Each wall is flat, endless, passes through zero and stands at right angles to its row. A trip goes straight from one point to another. List the walls that it crosses, first one first.

Walls:
(1): -6.1 -2.4 -2.0
(2): 1.5 -1.2 -4.5
(3): -0.5 -0.9 -2.5
Trips:
3.2 5.6 1.1 to 0.8 1.2 -0.3 => 2
5.6 -0.2 -1.9 to 3.4 -7.6 -5.1 => 1
1.6 -3.9 -3.6 to 3.6 3.2 -3.5 => 1
-2.5 5.2 -2.5 to -1.9 1.5 -5.0 => none
1.7 0.5 -0.8 to 2.2 10.5 -12.7 => none

Walls:
(1): 1.8 -7.7 3.7 0.6 -2.6 -6.1 1.6 -5.4
(2): 1.8 -6.2 7.0 0.5 -3.7 0.4 0.4 -2.4
(3): -3.1 2.3 -1.4 -2.5 -4.6 5.2 1.6 1.8
(4): 3.9 -2.1 2.7 2.1 3.6 8.0 -6.1 10.8
Trips:
5.2 -2.0 3.5 2.4 1.5 2.2 4.1 1.1 to 2.1 -4.0 -1.6 -2.9 -0.5 0.9 3.0 -0.1 => 3, 4
-5.1 2.5 0.9 -6.5 0.3 5.8 -2.5 2.9 to 5.4 3.3 -0.9 2.8 -1.5 -1.7 0.3 2.7 => 3
-3.2 -0.7 2.6 8.4 2.2 -1.8 5.5 -2.3 to 2.6 -1.6 3.0 0.1 3.6 -2.6 -6.6 -3.1 => 4

Walls:
(1): -6.3 4.8 2.1 1.9 -1.3 -0.3 -1.6 -1.7 1.8 9.2 7.3
(2): 4.9 0.6 -2.4 -5.7 -2.7 1.3 2.1 2.9 6.0 2.7 -0.7
(3): -0.3 1.0 -1.1 0.0 1.7 1.2 -4.8 -4.5 5.9 6.0 -4.4
(4): -0.1 7.6 -3.3 -2.3 -1.9 -1.3 -1.1 2.2 1.3 -4.3 1.3
Trips:
-0.4 0.6 1.9 -0.7 -3.2 -2.9 4.7 1.4 -1.2 6.5 -0.8 to -3.9 -2.2 2.5 4.5 3.5 -0.2 3.5 2.8 -2.3 1.2 1.5 => 2
0.6 2.6 2.5 2.9 -2.9 -0.9 -0.7 -2.5 6.0 0.5 -0.9 to -3.9 -2.3 -2.5 2.6 -3.3 2.4 4.8 1.2 -0.6 3.1 -5.3 => 4, 1
-1.0 4.8 1.3 -1.2 1.9 -8.3 4.7 -4.0 4.3 -0.1 -1.0 to -4.4 -2.8 -2.2 -1.9 -1.0 3.3 -1.6 -3.0 5.4 3.4 -3.3 => 4
-1.3 4.1 -1.4 0.1 2.8 4.0 0.7 1.5 -2.3 -3.7 -3.8 to 0.7 -2.0 -0.1 7.9 5.7 7.7 -5.6 -4.1 3.1 1.7 2.3 => 3, 4, 1
3.5 -0.3 1.7 -2.2 -3.3 -1.2 7.1 -1.4 -1.9 -2.1 -3.1 to 1.9 4.7 -1.6 5.7 2.8 -4.6 2.8 4.9 1.3 -1.2 2.5 => 4, 2, 1
-2.3 3.4 -4.1 -0.7 0.9 0.9 1.5 1.6 2.5 -2.1 -0.8 to 3.5 0.8 1.9 -0.3 -1.4 -0.4 9.4 -2.5 -2.4 4.0 -2.0 => 3, 4
2.0 -7.6 1.4 -1.7 3.5 -2.1 0.8 3.0 3.3 2.3 -0.5 to -3.1 -1.9 2.1 1.2 -0.9 4.4 4.3 -3.3 1.8 -0.6 -1.4 => 2, 1
-12.5 6.3 2.4 1.2 -8.9 -0.9 -2.9 -5.0 2.5 -3.4 6.9 to 3.3 -1.6 -0.1 1.0 -0.7 0.6 -3.6 3.5 1.3 -1.8 6.6 => 2
-8.5 2.0 -5.1 1.6 3.9 2.4 -0.7 0.4 0.2 -5.6 2.6 to -8.8 -5.6 1.4 -3.0 -4.5 -2.0 -4.7 4.5 -2.7 2.3 -1.0 => 4
1.3 -4.6 0.5 7.2 -3.5 -2.4 -4.7 -2.4 3.7 -3.8 -2.2 to 0.3 -3.6 0.1 2.0 3.5 -7.8 1.7 -4.0 -1.8 3.8 -6.2 => none
-1.2 -7.0 3.5 1.7 2.6 1.6 -6.4 1.4 -0.2 5.2 3.3 to 0.1 5.8 -7.3 -1.5 0.5 5.7 -10.9 -2.2 -0.5 1.6 2.9 => 4, 2

Walls:
(1): 1.6 0.2 -1.2 1.4 7.3 0.1 5.1 2.1 0.2 -0.4 -2.1 0.6 4.3 -5.3
(2): -1.0 3.9 -0.7 5.6 2.5 5.2 -6.6 3.7 -7.0 -5.9 -1.0 5.7 3.6 2.2
(3): 1.1 1.7 8.6 0.8 -1.7 6.7 -1.0 1.7 -1.0 5.5 -1.1 -3.8 2.5 0.1
(4): -1.7 1.5 -1.8 2.1 -9.1 7.3 1.9 1.9 1.2 0.1 1.9 4.6 2.8 2.4
(5): -0.3 3.5 6.1 1.7 6.0 1.4 -0.1 -5.0 0.2 -3.1 4.6 5.7 1.9 3.6
(6): -4.6 -1.6 0.9 1.5 3.3 -2.2 -3.6 1.2 -3.6 -2.5 3.4 -5.1 -4.3 -1.4
(7): 1.0 -2.4 -5.5 0.1 -7.1 1.3 -1.0 2.3 1.6 6.0 10.0 0.7 1.2 4.8
(8): -4.4 -7.4 5.5 -3.9 0.4 4.5 5.9 3.9 2.6 -0.9 -1.7 -5.1 -4.3 -1.0
Trips:
0.5 -3.3 -1.2 2.2 -1.4 -1.5 12.0 0.8 2.2 3.0 -5.2 -1.2 1.6 -5.0 to -1.4 2.8 -0.9 1.3 -4.0 -5.6 2.4 -0.3 -3.1 2.1 -4.7 -5.2 2.1 -1.4 => 4, 3, 8, 6
3.5 5.5 3.6 -5.1 -3.3 -1.5 4.4 -0.3 -1.7 0.0 -1.7 5.2 -0.5 -3.8 to 0.8 -1.0 3.8 0.7 -2.8 3.6 2.8 -2.9 -2.5 -2.9 0.8 -1.1 3.3 9.0 => 1, 2, 8, 7
-0.6 -1.5 4.5 -1.5 0.1 0.4 0.8 2.2 -3.8 -0.8 -2.2 -0.6 -1.8 -1.4 to 7.9 11.9 -1.0 -0.2 -0.7 1.8 5.6 2.7 0.8 4.7 -3.8 3.6 -1.9 -3.2 => 6, 4, 8, 2
1.4 -0.9 -1.0 5.3 -1.5 -3.9 -0.6 -1.7 -5.4 1.8 -8.1 -2.3 -6.0 3.4 to -1.7 3.9 2.0 5.7 0.3 0.7 -1.1 -0.4 -0.6 -2.2 -1.4 -0.3 -2.9 -7.6 => 3, 1, 5
-4.3 -1.2 3.1 -5.4 2.1 -6.5 -0.7 -1.3 0.6 -11.3 -2.6 -0.6 -4.1 1.3 to -2.0 0.5 -1.7 1.4 2.2 -1.2 -7.6 -7.7 2.3 -1.0 -0.7 0.7 1.5 -0.5 => 2, 8

Walls:
(1): 0.8 -1.4 -0.3 5.8 1.8 2.3 -0.4 4.6 -0.5 -4.7 -3.5 2.4 1.7 2.6 -3.5 -3.3 -0.4 -0.3 0.1 0.6
(2): 0.4 -0.1 -0.2 -1.4 -0.5 -1.8 -0.4 -0.5 -2.4 0.2 -4.5 -3.3 0.7 7.3 5.3 2.8 0.0 -0.5 -2.0 3.1
(3): -4.7 5.9 -2.6 -1.7 0.3 -3.1 2.4 5.2 -7.3 2.6 -1.6 -4.6 1.9 -1.4 4.3 1.2 0.4 -0.1 1.6 3.4
(4): -0.1 1.3 -6.4 -0.3 5.1 5.7 8.1 -0.8 -2.8 1.7 -2.7 -1.8 5.6 0.9 0.1 8.8 -7.1 -3.1 -4.4 -1.1
(5): -3.0 1.2 -1.2 1.0 1.8 11.1 3.8 -4.2 2.7 -10.2 -0.4 3.0 4.2 1.2 -4.3 -1.4 -5.0 1.8 1.6 3.0
(6): 7.5 -0.4 1.1 -0.3 3.6 0.1 2.2 -0.8 0.8 1.2 0.8 -0.8 -0.4 2.0 -0.9 2.8 -1.7 5.6 -0.7 -2.0
(7): 0.7 -2.7 -4.7 -7.2 -0.9 -3.1 3.0 -3.8 -3.5 -5.4 -0.7 -1.3 -3.6 3.0 0.2 -2.1 0.2 -8.4 -3.1 -2.7
(8): 2.8 4.2 4.0 -0.1 -1.4 0.1 2.5 0.9 -1.5 0.0 -4.2 3.3 0.9 -3.7 4.9 5.5 9.0 4.5 -11.2 -8.4
(9): 4.9 4.3 3.9 -7.2 -5.6 -9.2 3.7 -2.3 2.2 0.2 0.2 -2.6 1.1 -1.9 0.4 3.6 -1.6 1.7 -5.1 -7.1
(10): 6.3 2.1 1.8 -3.2 3.3 -1.0 -2.3 6.6 1.0 4.9 3.9 2.1 -0.8 0.8 2.8 0.8 -1.2 -2.7 -2.7 1.4
(11): 2.7 -6.0 0.6 5.4 1.4 2.2 7.9 4.0 4.4 -1.5 0.8 -9.8 -1.0 -4.0 -4.8 -1.7 -0.9 -0.4 -1.9 -1.7
(12): 1.1 -2.7 2.5 -1.5 -1.3 -4.6 -5.8 -1.5 -6.5 1.9 3.5 1.9 -1.4 1.1 2.4 -6.7 -2.7 4.1 2.7 2.8
Trips:
5.1 -12.2 2.5 -7.5 1.0 6.2 -8.4 -2.8 -0.2 1.9 2.1 -4.9 -3.5 0.2 1.2 -2.3 1.9 3.0 -2.2 -1.5 to -4.8 0.8 -0.4 -3.4 -1.2 -4.8 -6.2 -0.4 -3.6 1.6 11.6 2.7 1.6 0.5 -3.0 -2.1 3.7 3.3 -5.3 -0.9 => 2, 11, 9, 8, 6, 3
-0.9 -0.5 4.3 0.3 2.3 3.8 -0.4 -1.9 -1.2 -5.3 -5.8 2.5 -1.6 -2.9 -0.5 6.0 1.6 -3.3 4.9 4.4 to 1.7 -2.9 -1.2 5.2 5.5 11.2 -5.7 -0.1 0.1 -3.9 0.4 -3.3 -1.6 -8.3 0.8 7.3 2.9 -0.9 -3.1 -0.1 => 8, 2, 11, 6
4.8 -4.4 1.4 -3.8 2.0 -4.7 0.7 0.5 0.6 8.8 -4.1 0.4 1.4 -3.2 1.7 -7.2 -1.8 -5.7 -4.4 2.0 to 0.7 2.7 0.5 -3.5 -7.7 1.8 4.8 -3.5 0.3 3.9 -0.6 4.8 5.3 0.9 5.5 -3.3 -5.6 -5.6 -1.3 2.0 => 4, 11, 5
-3.7 -4.0 0.6 3.6 3.3 -0.4 0.1 1.3 -5.9 -2.2 5.0 -1.4 -0.6 5.6 0.2 -3.3 -0.7 -0.3 4.5 1.0 to -3.8 -1.8 -0.9 -4.4 -1.1 0.4 3.6 2.9 -0.2 -5.2 0.4 -7.8 -12.0 -6.6 -0.5 -1.3 0.0 4.4 -2.8 0.1 => 2, 1, 5, 9, 12, 8

Walls:
(1): -5.4 9.2 2.2 0.6 -5.3 -1.1 -1.3 -4.6 -1.1 0.6 3.1 -9.3 -0.2 3.9 -1.3 -3.8 2.9 1.5 -3.2 -0.4 4.8 -3.8 1.3 -5.6 5.9 0.9 4.7 -0.8 6.9 5.4 3.9 1.4
(2): 6.3 0.0 1.0 -2.9 -6.0 -3.6 -0.1 -3.7 0.9 -6.8 3.9 0.3 3.7 -7.9 6.8 -1.6 1.7 -5.0 -1.3 2.0 2.7 3.2 2.7 2.7 0.5 -3.7 1.4 5.3 -1.5 -4.8 3.0 4.3
(3): -2.7 -0.5 -7.4 -1.0 -2.9 4.5 -0.8 1.6 -4.0 0.1 -2.9 -2.8 0.7 -0.8 -2.5 0.7 2.9 1.8 -1.0 7.8 2.3 -0.9 -3.1 0.4 -2.9 -7.0 0.6 8.3 -0.4 -2.9 -1.0 0.1
(4): -4.3 0.7 0.1 3.8 -1.6 -1.1 -8.4 -3.0 -0.5 -2.6 -3.5 -1.7 -2.3 3.9 0.9 -1.5 0.5 1.0 5.5 2.6 3.5 2.7 2.9 7.0 -0.8 9.7 2.2 -1.7 -1.6 0.1 1.5 1.6
(5): 0.7 0.8 2.5 3.2 6.8 2.0 3.6 3.1 -2.4 -4.3 -4.9 5.4 -0.6 0.5 0.6 3.8 8.1 2.2 0.7 -2.9 -2.7 2.1 -5.6 7.3 2.2 -4.3 7.2 3.6 3.1 -2.8 -3.1 -1.6
(6): -0.2 1.9 2.0 3.9 -2.2 -5.5 1.6 6.1 -3.7 0.6 -5.0 0.0 -0.7 -1.5 -3.0 -7.4 3.6 -0.3 2.4 -1.9 3.1 3.2 2.0 1.3 4.3 0.8 4.5 2.3 2.0 2.8 0.2 1.9
(7): 0.3 3.5 5.3 2.0 2.4 -4.9 -0.1 4.8 0.9 -1.1 0.5 1.1 -0.7 -0.1 2.2 0.6 -1.5 -6.0 2.7 1.4 -6.0 -0.7 2.9 -0.3 -0.8 -6.0 4.6 -0.2 3.5 1.8 4.9 -2.4
(8): 3.1 3.0 1.6 1.4 -5.1 -1.9 -0.6 4.8 2.0 1.3 0.0 -1.3 0.9 -2.6 9.8 -5.4 3.6 -1.6 -2.4 -0.1 4.1 2.4 4.8 0.1 -1.2 -2.1 6.2 4.7 -1.4 1.5 4.3 4.6
(9): 6.5 -0.3 -1.2 3.4 3.2 0.5 -2.2 2.0 0.4 -0.5 -2.0 -0.2 -0.9 -8.7 2.0 -3.4 -8.2 -2.8 0.0 -5.5 -3.1 -1.0 1.7 -0.7 0.0 1.8 5.4 4.7 -3.0 3.1 -0.6 3.0
(10): 6.1 4.1 0.7 1.3 -0.8 -1.0 3.4 -2.8 -0.2 1.5 -0.6 3.5 6.8 -0.6 -2.3 0.6 -4.8 -2.3 0.0 8.0 1.4 1.4 2.5 3.6 1.9 -6.5 -0.2 1.4 -0.9 1.3 -2.6 -6.8
Trips:
-0.9 0.6 -7.6 -1.5 -5.7 -1.0 -7.6 -0.4 -5.5 1.5 -6.3 1.4 0.3 -4.9 1.3 5.2 0.0 1.1 0.9 8.2 -1.6 -0.7 9.0 -3.7 6.8 -1.6 2.4 2.1 5.1 -4.5 3.6 2.5 to 5.3 2.4 3.9 -6.2 3.9 6.6 -2.5 -3.1 -1.1 -4.1 4.9 2.6 -2.4 -0.3 10.4 -7.3 -10.0 -3.8 5.3 0.8 -1.7 -0.3 -3.7 -6.4 -1.1 0.0 -4.3 -0.1 -8.0 -5.6 3.1 -0.4 => 6, 1, 4, 3
2.1 0.8 -0.5 1.1 -0.5 3.2 -0.5 2.4 3.1 -0.4 0.2 2.2 0.0 2.0 0.7 -0.8 -6.2 -1.3 -8.8 -2.1 2.9 -5.3 -3.3 6.3 -4.0 7.1 3.1 2.6 -3.1 -3.0 -8.5 0.0 to -6.4 -4.5 -2.7 3.2 -1.6 2.4 -6.0 -1.4 -7.4 -4.8 2.4 0.8 1.8 -4.8 -1.4 3.4 -1.5 2.0 0.4 3.7 0.8 -2.7 -1.5 -0.2 -1.9 5.8 4.6 8.1 -3.0 -2.3 -3.2 -0.1 => 3, 10, 2
3.4 -4.0 -5.0 2.2 0.0 -3.2 -1.4 -2.2 1.4 5.2 0.4 2.0 -1.6 -0.3 -0.5 -1.9 -7.0 -6.9 -5.0 9.3 3.0 0.6 -4.5 -4.1 0.2 1.1 1.1 1.2 -4.3 -4.9 0.5 -4.6 to 5.8 2.5 -0.2 -0.4 -7.3 -1.7 6.0 -5.3 2.2 -7.0 -3.0 -1.5 -3.6 -0.8 -1.6 6.4 2.6 3.2 -2.2 -1.4 -6.2 2.4 3.0 -3.3 -2.3 -2.1 -0.3 3.2 4.0 4.8 -1.8 -3.6 => 7, 1, 5, 9
0.4 -0.1 9.7 -0.7 -4.7 6.6 4.1 2.7 -2.8 2.3 6.3 2.1 -3.6 0.9 -0.8 -8.8 -2.8 -0.2 -0.4 -4.2 -0.8 -2.8 3.4 2.1 4.5 -4.7 -4.3 -2.2 6.9 1.2 1.6 -2.5 to -3.7 -2.4 -0.4 -0.8 -0.9 0.8 2.7 1.2 2.9 -6.7 -4.4 4.2 3.4 5.1 -2.2 1.4 -3.4 0.3 2.5 -2.6 0.4 1.5 -0.1 -1.1 3.8 -0.2 -2.1 1.5 0.2 5.9 2.7 -3.8 => 8, 5, 1, 4
-5.5 0.1 5.2 -2.1 4.2 -5.1 7.1 -2.7 4.8 0.1 -1.8 -3.1 1.5 3.3 2.3 2.5 1.3 1.2 5.9 -7.3 -0.3 -3.8 2.5 -3.7 -4.9 0.6 1.0 0.1 5.0 4.8 1.4 1.4 to 2.5 4.5 0.0 -3.1 6.2 -0.8 2.9 6.9 1.8 -3.1 -4.7 5.9 0.4 1.9 4.0 -8.3 -5.7 -3.4 -4.8 2.0 -2.1 5.0 2.4 -1.9 -5.6 -1.9 -2.4 7.4 0.0 -4.0 -1.6 0.7 => 8, 9, 1, 2, 10, 3
-3.6 10.9 5.8 -4.0 3.2 0.2 -3.2 2.1 0.0 0.0 5.2 -2.8 4.0 -1.9 3.1 3.2 -2.1 2.6 2.6 -4.1 3.9 0.1 0.4 -2.3 0.3 2.2 -3.4 -3.3 -4.6 4.8 -3.8 -3.8 to -2.0 0.0 -0.7 1.3 -9.7 -6.3 -1.9 -4.7 0.6 -1.9 3.8 7.7 0.5 -3.2 5.7 0.6 1.1 2.9 -2.6 5.4 0.4 -7.0 10.5 7.3 -4.0 3.0 -6.5 -1.0 -2.3 0.3 -7.4 1.4 => 7, 8, 2, 1
